Each row is a point. Each copy is the shape, with its points in the same order, turned, moved and blurred by noise. Some copies are also mirrored. Which?

Shape:
[[  4.0  -5.3]
 [-34.6  25.5]
 [ 13.0 -17.1]
 [-10.4  -3.3]
 [ 19.7  27.6]
 [ 27.6  -9.1]]
Copy 1:
[[  9.4 -15.6]
 [-20.2  23.0]
 [ 14.4 -28.9]
 [ -4.6 -11.5]
 [ 33.5  11.9]
 [ 32.0 -25.5]]
Copy 1 is: only turned
Copy 2:
[[ -4.1   3.6]
 [-14.1 -44.7]
 [ -5.0  19.4]
 [-13.1  -7.1]
 [ 29.6 -10.7]
 [ 11.6  21.7]]
Copy 2 is: mirrored
Copy 3, 6 rows:
[[ -6.5 -11.2]
 [ 33.6  28.5]
 [-12.4 -21.1]
 [  8.6  -3.8]
 [-23.7  24.4]
 [-28.1 -13.0]]
Copy 3 is: mirrored

Shape, 7 rows:
[[  2.4  -9.5 -10.4]
 [ 36.6  16.9 -15.7]
 [ -5.2 -10.9  14.7]
 [ 23.0  -4.0  30.5]
 [ -0.1  -1.9 -22.9]
 [-19.4  19.6  37.2]
 [-18.7   8.3  19.9]]
Copy 1 (7 x 3):
[[ -0.7 -10.0  11.7]
 [ 30.0  15.3  27.9]
 [  6.6 -16.4 -13.6]
 [ 38.5 -16.7 -13.7]
 [ -7.5   0.9  18.3]
 [ 11.1   7.0 -45.6]
 [  1.0   0.7 -28.7]]
Copy 1 is: mirrored
Copy 2 (7 x 3):
[[ 15.9 -13.1   7.4]
 [ 38.1  15.0 -16.1]
 [  2.8  -1.7  25.1]
 [ 21.0  29.2  29.1]
 [ 16.4 -18.5  -5.4]
 [-30.0  26.3  22.1]
 [-18.8   9.7  20.3]]
Copy 2 is: only turned
Copy 3, 7 rows:
[[ -6.5  16.7  -6.6]
 [ 30.6  11.9   1.2]
 [-21.7  20.3  12.8]
 [  8.0  40.2  32.4]
 [ -8.2  -1.0 -12.4]
 [-25.6   3.6  47.5]
 [-24.0   6.2  26.0]]
Copy 3 is: mirrored
Copy 4 (7 x 3):
[[ -5.6 -15.3  -6.5]
 [ 16.2  -7.4 -45.3]
 [  9.9  -0.2  17.6]
 [ 37.2  -4.5   3.4]
 [-17.4  -9.7 -17.1]
 [ 16.2  38.9  21.0]
 [  6.3  19.3  18.2]]
Copy 4 is: only turned

Shape:
[[ -2.7 -35.0  -9.7  -4.2  11.5  16.1]
 [ 24.3  10.5  17.2   5.7  19.7   2.6]
 [-23.9  29.5 -21.2   9.0   5.0  23.9]
 [ 13.1  10.1 -13.5 -13.8 -17.1 -12.8]
 [ 12.3  -1.8 -30.3 -25.8  -5.8   6.7]
 [  2.0  -8.8  24.4  33.4 -18.0  26.0]
 [  7.1 -13.1  -0.1 -21.6  16.9   6.2]
 [ 21.8 -26.1  -0.7 -22.8  21.8  15.5]
 [-23.3  31.6  24.9   1.8  28.5 -14.7]
 [ 20.8  36.0  13.1  -1.1  11.5 -19.3]
 [ 35.0   9.1  -9.4   0.4   4.7 -59.1]]
Copy 1 (11 x 6):
[[ -2.7  -3.6   2.8   0.5   4.9  45.7]
 [  9.8   9.0  16.5 -10.3  22.7  -7.7]
 [-34.2  41.5  -4.9  17.5   0.4   4.1]
 [ -0.5   5.7 -24.1 -18.4 -10.9  -4.7]
 [ -4.9  18.0 -24.9 -25.5  -7.4  22.8]
 [ 11.1   5.1  32.1  27.1 -20.1   4.0]
 [ -7.7  -1.2   3.3 -21.0  13.6  24.7]
 [  6.8  -0.2  10.0 -29.8  15.7  38.4]
 [-37.9  -1.0  12.0   5.7  32.4 -27.3]
 [ -0.1  11.5  -2.1 -15.1  23.8 -35.8]
 [ 24.5 -16.3 -43.3 -16.1  27.2 -27.2]]
Copy 1 is: only turned
Copy 2:
[[ 13.1 -22.8 -15.3  -5.5   4.8   9.0]
 [  6.0   8.4  35.5   9.8   0.4  16.7]
 [-24.9  23.9 -17.7  21.8  19.1  14.2]
 [  4.8  26.4  -2.7  12.9 -22.4  -6.5]
 [ 14.3  21.6 -23.6  -4.8 -18.1  11.1]
 [ -8.8 -28.7  13.5  48.7  -7.0  11.6]
 [  7.9  -4.1   0.5 -17.8  -2.5  10.4]
 [ 24.5 -15.3   4.2 -19.8  -7.6  22.4]
 [-34.2  18.4  33.6  -1.8  22.5 -13.3]
 [ -2.5  35.7  41.5   8.6  -4.3   1.0]
 [ 38.3  36.6  32.9   2.3  -6.4 -37.3]]
Copy 2 is: only turned
Copy 3 (11 x 6):
[[-15.5 -26.9 -14.1 -19.3  -5.6   3.1]
 [ 14.8  12.3   0.7  -3.9  24.2   8.2]
 [-11.4  21.7  10.4 -18.4 -26.7  37.2]
 [ 28.3  13.0 -15.7  -5.0 -26.7  -3.0]
 [ 14.4  -0.4 -25.6 -28.8 -23.7   6.9]
 [ 10.9 -25.9  29.8  14.8   0.9  23.4]
 [ -0.6  -2.2 -12.9 -27.5   8.3  -6.3]
 [  2.1 -16.9 -21.9 -29.6  16.5  -6.1]
 [-22.4  44.1  19.9   5.4   3.1  -4.5]
 [ 26.0  42.3   1.7   5.9   9.5   1.7]
 [ 33.4  26.9 -41.0  30.0  -1.7 -12.9]]
Copy 3 is: only turned
Copy 4, 11 rows:
[[ 18.2 -11.1 -11.3 -15.5  27.5  12.0]
 [ -2.0 -18.9   1.0   4.9 -19.1  38.9]
 [-35.0   2.8  -9.1  24.4  10.5  -4.2]
 [  4.5   7.5 -13.7  -4.8 -30.3  -3.3]
 [  2.0   2.3 -37.2 -14.2  -8.9  -2.7]
 [ 17.3  22.9  19.3  23.7  12.1  34.7]
 [  1.5 -14.9 -13.7 -26.5   1.3  19.6]
 [ 13.4 -17.6 -21.7 -27.0   6.8  31.5]
 [-36.7 -22.1  35.7  -1.5 -15.8  10.7]
 [-16.9 -17.4   6.6   7.0 -46.6  22.5]
 [ 23.9 -33.2   1.2  -1.4 -62.7  -6.3]]
Copy 4 is: mirrored

Shape (12 x 8):
[[  9.6 -15.1  -0.3  24.6  12.9  25.2 -11.9 -38.7]
 [ 29.7  18.4   6.2 -21.8  -4.7  27.5 -25.8   9.8]
 [  6.5  20.1  14.4   0.7  31.4 -15.6 -22.2 -18.1]
 [ 15.8  16.6  -7.9  29.7 -19.8 -14.7   9.9   3.4]
 [-31.5  -5.0  23.1  17.0 -31.1  34.3  14.8 -35.5]
 [-28.2 -29.3  -3.6   5.5   5.2 -22.1  27.0  26.8]
 [-33.4 -19.1  -4.8   1.1  -9.2 -15.9  -9.0   8.7]
 [  2.0  18.2  35.5 -12.0 -23.7   0.7 -14.7  -3.5]
 [  9.7  13.6 -13.8 -12.4 -25.0   9.3  32.6  21.1]
 [-36.2  -0.8 -16.1 -12.8  19.4 -21.7 -15.5  19.8]
 [ 29.9  -2.5 -11.0 -19.7 -13.9  19.0 -12.3 -34.3]
 [-12.2 -12.9   0.9  25.0 -30.2 -13.1  -2.1 -29.3]]
Copy 1, 12 rows:
[[  4.5 -20.1  30.6   3.0  20.3   1.0  -5.6 -45.4]
 [  0.6   6.9  15.7  -2.1 -12.7  44.4 -18.0   2.2]
 [-10.7 -35.1  22.2 -24.6   8.6  -0.7 -10.7  10.2]
 [  6.2   1.8 -13.3   8.5  -2.7 -24.8 -35.8  -8.5]
 [-36.9  15.1  38.3  43.3  14.9 -17.5  -5.5 -36.7]
 [  0.1   3.4 -24.0  22.0  17.7 -32.0  34.8  10.4]
 [-23.8 -13.9 -19.7  22.7   3.4 -11.1  24.0  -4.2]
 [-24.2  -6.4  23.7  26.0 -11.5  10.5 -21.4  17.3]
 [  6.2  43.2  -6.3  11.3 -18.7  -8.8  -5.8   3.5]
 [-29.0 -14.0 -26.9 -11.9   6.6  -3.3  30.4  10.1]
 [  8.0  -4.9  32.3   3.0 -31.7  17.2  -6.3 -33.4]
 [-18.1 -21.8   5.2  32.5  -5.2 -31.0  -9.0 -30.1]]
Copy 1 is: only turned
Copy 2 (12 x 8):
[[  4.4 -33.5   9.4   3.5  -7.4  11.8 -41.5 -13.0]
 [ 17.2   8.3  -4.7 -25.0  24.7  12.8 -20.1  38.7]
 [ 25.5 -18.3  36.5  -4.6   3.0 -18.1  -2.2  14.7]
 [ 29.0  -0.7 -13.1   6.7 -28.9  20.2  14.7   5.2]
 [ -5.3  16.0  -9.2 -21.4 -24.7   1.6 -36.5 -46.4]
 [-31.4  17.2  10.4  27.2  -6.5   3.8  35.2 -14.2]
 [-28.4   1.6  -0.6   1.2 -14.3 -16.6  17.4   0.0]
 [ 10.7  18.7   8.3 -42.1 -11.7   0.3  -4.9  11.7]
 [ 15.6  25.5 -28.4  -1.8  13.5  25.2  21.1  -4.2]
 [-17.3  -0.6   5.5  17.0  10.3 -36.7  25.4  12.7]
 [ 11.5 -31.8 -16.4 -32.2  20.5  20.7 -18.9   0.5]
 [ -4.4 -17.6  -8.9 -13.2 -41.1   4.5   0.2 -21.0]]
Copy 2 is: only turned
